Every row gives one point. Each copy is the shape, with its points in the same order, turned, moved and blurred by noise. Say if it was mirrored as well.

Shape, 8 rows:
[[-37   0]
 [ 44  33]
 [ 21  19]
 [  5 -11]
 [ 14 -50]
 [  4  33]
 [ 17  35]
 [-40  33]]
Copy 1, 8 rows:
[[-25 -19]
 [ 61   5]
 [ 29  12]
 [  1  20]
 [-21  59]
 [ 25 -14]
 [ 38 -11]
 [-10 -43]]
Copy 1 is: mirrored
Copy 2:
[[-11  50]
 [-27 -36]
 [-16 -14]
 [ 12   6]
 [ 50   5]
 [-34  -3]
 [-33 -15]
 [-47  45]]
Copy 2 is: mirrored

Shape:
[[-21 -62  -8  22]
 [ 18 -13  37  33]
 [  5  -3 -22  31]
 [ 22 -30 -25  28]
 [  3  80   0  -3]
 [-45 -25  19  -3]
 [ 58 -21  29   8]
 [-12 -24   4 -13]
 [ -5  13  37  50]]
Copy 1:
[[-21  40  23 -49]
 [ -4  35  41  20]
 [ 24  -1  18 -18]
 [  1  -8  36 -29]
 [ 52  -6 -39  51]
 [-12  62 -17 -18]
 [-32  -4  43  35]
 [-23  24 -14 -12]
 [ 33  49  29  26]]
Copy 1 is: mirrored
Copy 2, 9 rows:
[[-26  11 -50 -49]
 [-30  -1  25 -43]
 [ 13  32  -3 -33]
 [ 18   7 -16 -48]
 [ 11  44  54  40]
 [-53  20 -31  -2]
 [ -1 -42  28 -41]
 [-21  -1 -24  -3]
 [-38  32  38 -37]]
Copy 2 is: mirrored
Copy 3 (9 x 4):
[[-30 -31  35   6]
 [-17   2 -23  39]
 [-20   1 -20 -24]
 [-28 -35 -24  -9]
 [ 39  55 -47 -41]
 [  6   6  52   4]
 [ 12 -28 -46  45]
 [ 16 -19  15   7]
 [-24  44 -13  29]]
Copy 3 is: only turned
Copy 4 (9 x 4):
[[-27  -5 -45 -33]
 [ -1  34  10  -5]
 [-37  -2  -7  21]
 [-31   6 -37  22]
 [ -9 -33  69  48]
 [-11 -27   1 -44]
 [ 27  38 -15  27]
 [  2 -25 -12 -13]
 [-25  31  38 -11]]
Copy 4 is: mirrored
